Each row is a point. Examples show where two turns around zero, p and q, send a point. Write where each new point lands after one turn and then the other. Backwards means that the second turn is done in reverse. Each puzzle has new turns, and all numbers are rounded.

Turn p:
[-5 33] -> [-32  -9]
[-13  30] -> [-28 -17]
[ 26 -47] -> [43 32]
[ -9 -16] -> [17 -7]
Turn q:
[-10   7] -> [-4 12]
[-36  24] -> [-14  41]
[30 13] -> [32 -8]
[ 17 -44] -> [-14 -45]
Where do these land?
p, then q: [-8 16] -> [-18   1]
p, then q: [18 32] -> [-19  32]
p, then q: [-10 -48] -> [ 36 -33]

Turn p:
[-25 -34  -9 -32] -> [  6 -37  38  -9]
[-30  14 -15   3] -> [-12  -9   9  32]
[10 11 72  2] -> [ 65  31 -16  -1]
[ 34  17 -31   4] -> [-40  23  -8 -15]
[-21  18 -19  33] -> [-21  -7 -21  36]
[ 33 -27   2  -9] -> [  2  -2  -3 -43]
Turn q:
[-31  42 -23 -70] -> [ 31 -15  46 -69]
[-25  -6 -29  21] -> [-40 -17   2  -9]
[-20 -10   6  11] -> [-19   5  14  10]
[57 -2 -6 11] -> [ 23  -8 -52  13]
[-23 -20  26  -7] -> [-2 10 33 22]
[13 13 31 13] -> [  9  34 -12  10]
[ 29 -18  -5  21] -> [ -2 -10 -31  24]
Where do these land?
p, then q: [14 20 40  3] -> [ 16   4 -35 -26]
q, then p: [-25   3  -2   3] -> [20 -1 10 13]
q, then p: [-2 42 -7 37] -> [-24   7  41  30]
q, then p: [-43 -20 -29 -19] -> [ 51 -28   9  -7]
q, then p backwards: [ 47   7 -14 -14] -> [  0 -24  34  30]
q, then p: [-26   9  22 -12] -> [26 25  0  9]
p, then q backwards: [ 36 -62 -10   0] -> [ -4  37 -60 -17]

Turn p:
[-13 -19  17  77  12  28] -> [ 79  -4  25   8 -19 -20]
[  9 -29 -26 -22  -2  15] -> [-15 -25 -31   2 -22  -5]
[ -2  11  -5  19 -22 -39] -> [-11  13  22  -7  22 -35]
[  3 -18  36 -43   2  19] -> [-12 -29  -9  29   8  44]
[ 22  10  20 -23 -19  53] -> [ -9 -35  18  -9 -26  48]
[-23  32 -13 -12 -10 -16] -> [-29  36  11   0  -2  -3]
[  3  10 -22 -18  16   1] -> [-13  13 -24 -13  -8   7]
[ 11   4 -43  30  32 -33] -> [ 17  29 -31 -34  11 -41]
[ -9  -2  36  -8  -8 -27] -> [-7  0 16 25 36  5]
Turn q:
[  3  -4  16  41 -21  10] -> [  5  41  20 -12  -6 -16]
[ -2  23  15 -50   0 -47] -> [-33 -37 -42 -29  18   8]
[ -5 -27  -1  38  16   1] -> [21 10 41 -9 -8 10]
[ 27  -3 -49 -26   5   9] -> [ -1 -30 -15  37 -38   3]
[  9 -24  -8  35  -8   6] -> [ 17  21  25  -4 -26   0]
[ -2  -9   7 -84  -8  17] -> [ 25 -35 -72  16  19  -2]
[ 0 29 21 29 22  2] -> [-20   5  34  -3  24 -20]
[-31  14  -1  15  -5   2] -> [-12  23   8   5  18  17]
Where do these land?
p, then q: [ -8 -15 -10  34  -7  -3] -> [-14  -7  -3 -31 -18  -8]
q, then p backwards: [ -9  43  -7   8  -5 -25] -> [  1  18  -8 -39 -21 -17]
q, then p backwards: [-15   2 -10  71  34  15] -> [-30  43  41  26 -41  -1]
q, then p: [ 44   0 -11  11 -10 -15] -> [-32  -8  22  21   9 -21]
q, then p backwards: [  2 -11   4 -28 -18 -26] -> [ 26  -5 -21 -14  21  12]
p, then q: [-14 -11  43 -28   5 -21] -> [12  4 53 16 14 -1]
p, then q: [ -9   0  -7 -24  10   5] -> [-5 16  2 21 -2 11]
q, then p: [ 14   0   6 -23 -15  97] -> [ 33  16   6 -69  37 -54]
q, then p: [ -6  -9  -7 -20   6 -26] -> [ -5 -18 -16  11 -24   2]

Turn p:
[ 17  48 -38 -15  -7  -2 -28  -8  -2] -> [-20  29   8  11  33  11 -42   8 -27]
[20 -2  1  5 -3 46 32 38  1] -> [-14  20  37   7  -9   2  26 -40  26]
[-23 -13  32  38  24 -27   5   1   3] -> [ 32 -42  -9  -3 -19  26  22  10  -3]
[ 19 -44  62  17  -4 -22  27 -20   1] -> [  7 -55 -15 -24 -10 -28  56 -10  -9]
[ 10 -50  18  12  30  -1 -21  -1  13] -> [ 14 -20  13 -53 -24  -3  13  17   6]
[-24  55 -68  -2 -19  28 -32 -42  15] -> [ 15  53 -20  13  23  11 -85 -21 -23]
[  8  -1  37   0  32 -15  12  -4  -9] -> [  3 -24  -7 -15  17  16  37  11   4]
[-13 -22  31 -51  -2  36  15  34   0] -> [ -9   6  13   2   9 -30  22   1  72]
[ -1 -28 -19  11  19 -43  36 -16  23] -> [ 34  15 -16  -3 -25  -7  39  22 -36]
[  0  26   0  -6 -40  -4 -24  29   2] -> [-18 -13  26  36   8 -12 -32   3   1]
[-13  30 -54 -10 -29   4 -24 -10 -47] -> [-45  30 -29  26  -4  15 -55   1 -10]
Turn q:
[-29 -30   0  -4 -42  26 -37  22 -27] -> [ 38   3  12  -7 -50 -12 -48  11  -8]
[ 36  43 -20  21  28  11 -27  10   0] -> [-25  30 -50 -10   1   9   7 -33 -18]
[-12   5  -2  38  10  15  45  19 -24] -> [ 37  32  17  21  10  25  21 -24   7]
[  4  10  -8  -4  -4  29 -16 -30 -24] -> [-14  21  16 -33  -4   1 -22 -16  -6]
[  8 -48  23 -39  -1 -21  55  -9  31] -> [ -6 -63  38  30  27 -11  13   8  38]
[ 14 -11 -11   8   1  19 -11 -26  52] -> [-30 -39   5  -4  -1  19   1 -12 -38]
[-21  21   6  39  37  15   5 -23 -31] -> [ 24  38   6 -40  20  23  25 -16  -9]
[-17  17 -20 -36 -46 -33  -2 -39 -19] -> [-33  27  32  -1  11 -29 -29  53   1]
[ 38  19  37  17  17 -51  36  17  18] -> [-11 -10 -38  31  37  31  35  14  44]
[-37  22  20 -17   9   6 -18  51 -10] -> [ 27  16 -20  -5 -50 -25  28  10  15]
[ 16 -47 -26 -24  -9 -17 -31   8  33] -> [ -7 -53 -17  17   1 -32 -32   6 -25]
Where do these land?
q, then p: [ 50 -26 -19  28  17  11   2  47  27] -> [  0  20 -30 -43 -40  10 -21 -29 -39]
p, then q: [ 14   3  37 -41   8 -39 -23 -26  -4] -> [ 40 -15 -21  18  15 -51  20 -17   4]
q, then p: [ 15  -3 -58 -28  33  22 -14   5  -1] -> [ -4 -12 -61   0   4  10  -5  31 -34]
p, then q: [ -9 -11   7   7  -9 -35  46 -20 -28] -> [ 17  28  29  40  28  -1 -11 -11 -20]
q, then p: [  7  38   5 -13  49  15  44  13   4] -> [ 45  18 -35  17  18  -2  35 -25 -19]
q, then p: [-14  10   7  33 -31  18 -12 -22  32] -> [-31  -6  -2   6  -9  -1 -11 -30  47]
q, then p: [ 57 -26 -36  23  15  18 -30  16 -51] -> [ -9  20 -22 -49  27  17 -58  19 -44]
q, then p: [-20  32 -32  -5 -13 -23 -41  -5   6] -> [-32   4  -4  47  -8  26 -13  26   6]
q, then p: [-66  11  64   7 -48   2  11  13  25] -> [-19 -19  61  39 -15 -44  24 -47  32]
q, then p backwards: [  3 -14   5 -10 -33  16  18  -4 -12] -> [ -9   7  -7   7  -9  16 -21  33   9]
p, then q: [-36 -14  19  -2  11  -4  -2 -17   0] -> [-14 -19  -8  27   5 -11 -15 -18 -16]

Turn p:
[ -7  -7  21 -27   8 -23  31  18   1 -15 -16  35] -> [-18 -22  -7   6  -4 -11  33 -14  27   6  20  36]
[  9  33 -16  22  -8  28 -17 -19  21 -21 -15  10] -> [ 13  28 -10  13   5  20   4  18 -47  -3 -11  18]
[ -4 -10 -16 -21  10  15 -20 -20 -24  16  -8  28] -> [-31  12  -6  -9 -25 -13 -20  17 -13   7  27   2]
[-10  32  11   0  32 -10  -8  -6 -24  -4   8  27] -> [  1 -26  -8 -12 -32  -7  24  16 -23 -12  18   1]
[ -3  -4  14 -19 -16 -24 -25 -16  -1  -1  23 -25] -> [-16  -7  30 -25  13 -10   7  12   3   5 -25 -23]
[-26 -15  -6  26   3 -25   4 -18  -3 -25  25 -21] -> [ 10  -5 -17 -16  -2 -20   3   8  15 -22 -48 -11]
[ 13  -8 -22  14 -13 -19  -8  29  17  12  -5  -7] -> [ -6   2   7   2  23  23 -16 -24   7 -29  -1  -2]
[-34 -13 -12  12  18  17  11  -6  23  13 -14 -24] -> [ 26  12 -11  20  13 -11 -23  30  25 -13   2   0]
[ -6  13   5  23 -25  22 -26  13  17  -2  -9  14] -> [ -2  22  14  26 -11  36   5   9 -13 -10 -10   5]
[ 11 -12  23 -17   7  11   0 -12 -16   1 -26   1] -> [ -9 -14  11  14  -8 -18 -12   2  -6  31   8  13]
[ 18 -12 -16 -25  -4  20   8  29 -17  -1 -10   2] -> [ -5   2  -4 -13  -2  21 -22 -19  12  26  23  15]
[ 25 -13  19   0   9  14  22  11  14  23  24 -18] -> [ 13  -8  -6  17  19   3   2 -18  14  23  11 -39]
[ 14  18  -5  12 -21 -27  29  -3  -9   4  23 -22] -> [ 26   4   9 -23  11 -14  16 -37  -2 -10 -13 -16]
Turn q:
[  6 -14 -18 -26  21  18   7  11   1 -11  -7  12] -> [  7 -36  -4   2 -11   5  -5   5  -2  13  15 -23]
[  4   0 -20   4 -13  36 -39  -7   1   0  -7  16] -> [ 13 -27   8   9  17  -1   9  37  -3  -8 -30  -4]
[ 19  16  -1   9  10  -1   4   5  -8 -21 -25  24] -> [-11 -25 -11  -5  -5  12   6  11  30  -7  11  16]
[ 23   9  10  -9  23  18 -13   3 -31   2   2  10] -> [ -8 -27 -16 -35   7   5   9   0   9   6 -16 -11]
[  0   6  -6   8  -5 -41   4   4  34  17  30 -20] -> [ 31  46   7   2  -3 -23  12 -17  -2   3  20  10]
[  5  -3   1  11 -32 -27  37 -10  14  36  10 -22] -> [ -5  63  10  14  -6 -14  -3 -14  16  -8   8 -19]
[-19   5  -8  -5 -39 -29   0   9   7   9  11 -40] -> [ -2  49  31   4   2  -1  13  -1 -29 -10  17   1]
[ -9 -22  17 -11   1  -2 -21  -8  -8   4 -15  26] -> [-10 -27 -10   7  22 -13 -13  -9  -9 -22  -5  -1]
[  1  20  -2 -11  13  17   8 -24 -12 -32  15  22] -> [-10 -21 -33  -6 -34  -1   7  17  -6   7 -13  10]
[-10 -13  -7  21 -14 -25  23  20  -4   0  27 -12] -> [-12  35   3  17   9  -6  13 -12  -4  29  21   5]
[-12   5  23   2  25  34   4  14   2  -6  -6  20] -> [ -2 -37  -1   5 -10  15  -5 -23   8  13 -24   7]
[-16   9   5  -3 -28 -34   8   9  15  31  -8 -28] -> [ -2  43  37   1   1  -9   1 -20  -4 -23  15  -1]
[ 31  -5  23   1  10  16   8  -9   2 -35  -1  -4] -> [  7  -6 -39  -4  -6  39  -5   1   7  -1  -2   0]
[-23 -14 -17   8  27  20 -30 -17 -12   6 -28  -4] -> [  2 -30  19 -11  18  -8 -41  24  -9   6 -15   8]
Where do these land?
p, then q: [ -7  37 -20   9   9   0 -13   5 -11  14 -34   7] -> [-17 -15 -35  -1  13   8  38   3 -10   5  -8   4]
q, then p: [ -2  -8   4   3 -56  -1 -13  10  -4   9  15 -13] -> [ 51 -23  -9   2 -20  -8  10  -1  -7   0   2  15]
q, then p backwards: [ -6   1  23 -17  -8  10  27   9  12  22 -10  10] -> [  7 -18  12  26 -17 -13   2  16 -13  20  10   7]
p, then q backwards: [  1   0   2  -8  19   8 -12  -7  -6  19  10  -5] -> [  5 -14 -22 -18   5   2   6  -4  -8   0  -6  -3]
q, then p: [ -6  -7   9 -19  -7  -7  -9 -18  19  20 -12  18] -> [ -9 -17  -4  -8   7  -4  -1  -3 -12  -5 -37  14]
q, then p backwards: [ 38  -1   6  24   7 -21  17   0 -16  11   2 -26] -> [ -8 -13 -34 -29 -18  16  16  10  11   4  23  -3]
p, then q: [ -7  -8 -16  13 -16  29 -11  13 -23  25 -43 -22] -> [ 17  -8 -11 -10  32   4  32   4  -2 -29 -38  22]
p, then q: [-16  -4  -7  17  18  -4 -15 -29   1  -3  16  16] -> [-17   3  22   2   1  12  11  14 -11   8  31   9]
q, then p: [-12   4 -19 -13   7 -11  -1 -16   6  24  19  -7] -> [ -4 -17  29 -19   7  -8   9 -18  -8  -8  -2   0]
p, then q backwards: [-16 -10   2  -7 -17  -6  15   9  28 -97  -1 -12] -> [ 18  37  32  67   8  34 -37  -3 -15 -19  27  15]
p, then q: [  5 -12  -4 -14   6 -21 -17  14   6   8   5   1] -> [  9 -10   0   7  -3   3 -16 -11 -27  10  -2   5]
p, then q: [-16  -1   2   6  13  29  -3  13  44 -24   0   8] -> [ 11 -19  23  15  -5  11   9   9  35  36  -5  -1]
p, then q backwards: [ -2  28  36 -14  15 -13  10 -12 -20 -35   1  10] -> [-12  33 -18 -11  16   9 -22  19  -6 -18  29  24]
p, then q: [ 46  -6 -15  10   4  19  12  -5 -21  12  13   0] -> [ -2  20   1 -32   8 -22  -8  32 -15  -2 -17 -13]
p, then q: [ -1 -14  -4  10   5 -11  12  14 -17  -5  20  15] -> [  6  12   1  19 -12  -2 -10  23 -14  -9   6  -8]

Turn p:
[ 32  -3   5   7   1  -9  20 -19 -17   6   1 -21 -13 -17] -> [ -9   5 -16  18 -26  -1   7  -7 -15  21  -6 -13 -22  20]
[-56  28 -23   1 -41   6  10  -7  20  10   0 -34  -8 -14] -> [-23 -59  17  -6   0  13  -2 -17  -5   2 -27  -1  -6 -52]
[ -9 -13  -8   6 -21 -16 -33 -12  20 -16  14  31   6   9] -> [  4  15  10 -17  -4  22  23  22  -7 -20   6  31  18 -18]
[ 15   6  19 -34  10  -1   8   7  -8  18  17 -11 -21 -13] -> [  9  -1  15   9 -27 -24  11 -21  16  16   5 -21   0  14]
[ 10  19  10  -3  -3 -17  29  24 -26  29   9  -4  15  -8] -> [  0  -4   6  -3  -9 -13 -11 -12 -16   2 -22 -44  16  25]
[  9  -2  -4   7   7  -1 -28  25 -12 -43 -26  15  -6  10] -> [ 12  23 -12 -10  -3   3 -36   8  18 -24   0  37  -3   9]
[ 26  -9 -23   1  23  14  12   7 -19  14  15  16  -1  -7] -> [-15  15  -5  -5  -2 -24  -3  30   7  21   5 -17   2  22]
[-35  26 -12  17  -7  -2 -21 -22  25  49  17 -27  -4  10] -> [ -4 -44  45  15  10  39  13  14  -3   9   0 -22  -6 -25]
[  9  12   1   8   6   6  26   4  13  13  32 -17  -9  21] -> [  3 -12 -13  -8  -6  14   9   2  13  13  12 -45  -3  -4]
[-12  11   1 -20   1  -6  -4 -16   8 -30 -39  26   1  15] -> [  3  23  -8   5  23  12  -3 -22  19  -1 -17  39  16 -10]
[-21 -33  14  31  -8  15 -15  -5   3 -20 -22  31 -13   2] -> [-23  26  -3   1  14   7 -14  -1 -15 -27  35  33  -4 -19]
[ 16 -31   4 -23  -9   6 -22   3 -14 -24 -24  15  18  28] -> [ 29  45 -10   1  16 -20   2   8   3 -24 -10  24  -9  -7]
[  8 -33  -4  13   1  -1 -19   9  36 -16 -29  21   5  -1] -> [  1  19   1 -31  25   9   5   2  -7 -13  20  40 -18   9]
[ -8 -10   2  -3  31 -14  22  -6  -9   5  20 -28   1 -12] -> [ 16 -21 -12  10  -9 -11  -5  -3 -17  36  15 -15   6   5]
[ 16  31  17 -10   6  19  17   7 -19   3  15 -14  28 -23] -> [ -3 -28 -18  19  -5 -26   6  -5   8 -12 -17 -25  12  31]
Turn q:
[-21  -7 -35  -5  26  12  26 -13  -3 -10 -23  -8 -10  27] -> [  5   9 -27   8  15   6 -19   2 -13  -3 -13  -2 -14  54]
[ 14 -15 -16  -7  13  11 -19 -17   9   4  32   0 -17   5] -> [-19   6  11  16  20   4  29 -10  22  -6   7 -11   3  17]
[ 27 -23   4 -17 -18   0   3  21 -16   1 -15  -5 -11 -39] -> [ 16 -32 -14  12  -6  12  36  -3 -20   4  -4  16  11 -25]
[ 20  -9  29  20 -12 -22  17   8 -15  24  15 -31  29 -11] -> [ 23  12  -1  -1 -10 -22  20  15   0 -10  -6  -8 -30 -51]
[ 14 -11  20 -12 -28 -11 -10  -2   7 -34 -18  -2 -46  -4] -> [-25 -18 -29   2  12  -4  13  18 -20  12  24   9  41 -11]
[ 7 19 -7 44 21 19  5  7  7 14 29 19 -1  1] -> [ -9  19  46   1  13  -1  -5   5  16 -14  -5  31 -22   5]
[-24  10 -21  22   8  23 -14  13   0  14  19 -10   7  19] -> [-18  16   3  -1  -5   2 -17 -21  28 -20  -9  14 -26  12]
[ 22  27   9 -14  -5 -26  13  31 -20  20  14 -14  19   2] -> [ 21  26   8  -4 -38   6  13   3 -16 -29  -4  -7   1 -29]
[-28   3 -15 -10  23  -2   7 -14  -3 -20  -5  12  15  -1] -> [  9   4   2  16  -5  10 -28  -3   0  23  -4 -13  -3  26]
[ -8  21 -24  24  17   3   6 -18  17   1  12  16  18  17] -> [  6  19  26  -8   5  -1 -23  13  26  -3   1   1 -14  30]
[ 35 -22  34 -20 -11 -11 -24   9  -4   5 -42   1  -5  -6] -> [ 13 -31 -16 -23  16   6  19 -13 -32   0  28 -11  17 -33]
[ -2   9  43  -2  15 -16   8  27   4  13  10 -17  16 -16] -> [  1  -1  19  12 -14  -9 -12   2 -21 -17  -9 -18 -10 -46]
[-32   5   0  -5  -1   6  30  -5   3  24  10  20  12  19] -> [ -4  10  16 -17 -19 -24 -11  -5  -6   6 -30  -9 -14  26]
[  6 -17   3  -8 -16  16 -24 -14 -25 -35  -7  12 -17   4] -> [ -6   2 -23   5  16   1  10 -22   0  33  23  17  26   4]
[-17  -8 -20  17  -9 -18 -30  -9  13  -6  -1  19 -20  -5] -> [-32 -16   0 -10  -3  19   0  12  19  21  22   5  -5  13]
[-35  44 -17   9  15  16  10 -34   7  21   3  -4   9   1] -> [ -3  24  13 -17   8  13 -35   9  28   2 -46 -10  -4  19]
[ 21 -25  14 -38 -38   1  -5  10  20 -35 -35  -9   2 -13] -> [ 20 -50 -37   6  -4 -17   8  -1 -11   1  22  -4  45 -11]
Where do these land?
q, then p: [-10 -11  13  -4  16  18 -47  18 -22   4   2  16 -20  17] -> [-17 -12   0  45   4   0  18   8  -1  17  13   5  27 -29]
q, then p: [ -3  -2 -55   5  -6 -28  13  10  22 -21  -8 -26 -24   7] -> [  1   4 -16 -50   6   4 -27  29  20 -20   4  -9  -6 -33]
q, then p: [-12  -6   8  -9  67   3   6   9  -8  12  -4   1 -22  -8] -> [ -9   1 -10  54   0   1 -42   4   5  -5  23  -1 -14  -6]
q, then p: [-17  -1  11   3 -13   4  15 -27  18  31 -12   4  -8 -16] -> [ 20   8  21  -6  19 -20 -15 -28  -6  15  -2  10 -16   2]
p, then q: [-17 -10  10   7 -17 -17  10  45  19  15  -4  20  17  -9] -> [ 16  20 -14  20   0  -1  -3 -25 -12  20   5 -39  24  -7]
q, then p: [  0  -8  21 -11   1   7  10 -26   4 -20  24 -10 -21 -11] -> [  2 -23   3  -2  22  15 -23  -1 -27   9   0 -10   7  19]
p, then q: [ 32  -5   8   7  -4   7  13 -16  11  45   5  17 -23   8] -> [-24  26 -11   0   2 -19 -20  12  -6 -22 -43  -3   2  -9]
q, then p: [-10  -1   4   3   0  17  21 -18 -38   5 -10   0 -21  -7] -> [-21  15  17  14  24  -2 -21   0   8  19 -20  -5   3  13]
p, then q: [-16  44  19  13 -16 -16  -6 -11  -5   3   2 -30 -21  -7] -> [ -3 -23 -25 -10  33 -27   4  -9  24  23  -2  21  -6 -10]
p, then q: [ -6  22   3  11  10  17  -9  31  12 -12   0  27 -14 -11] -> [-15 -12   9  11 -11 -20 -20 -16  19   3  18 -25  14  13]
p, then q: [ 19  -8 -34 -25  -8  15 -12  -6 -12 -10  13  -3  46  -6] -> [ 22 -17  -5  -1 -27  15  -1  20 -44 -18  21   8 -14  12]
p, then q: [-11   3 -15  17   1 -47 -14 -19 -27  13   0  20  -8  21] -> [ 19   6   9 -25  -1   5 -17 -37   5  -7 -14  29   4 -36]
q, then p: [ -8  -7  -7   9 -15   3   5 -21   6 -10  -5 -12  97  23] -> [ 28   7  19 -23 -43  41  50   6  15  14 -14   9 -44  27]
p, then q backwards: [  5  -4  -6 -32  -9   7  15  14  -8 -13  -3  -2 -13   8] -> [-11   3  12   3 -23  12   0  -9 -11   8  11 -11  24   9]
q, then p backwards: [ 35 -12  14  10   1 -11 -23  -5  13 -13 -11  -8   8 -11] -> [-28 -13   7   3  15  20  -7  -3  22   1  19  -6   6  20]
p, then q: [ 26   5  -2 -18   1  11 -13 -18  -1 -14  -6   5  32  16] -> [ 20  -2   9   0   4   6 -16  23 -19 -23  13  18  -3  23]
q, then p backwards: [ -7   1   8  13  -9   9  16  40  16 -15  16 -19  -4 -13] -> [-17   3   3   0 -17  22 -26 -11 -29 -20  -2  -8  -3 -21]
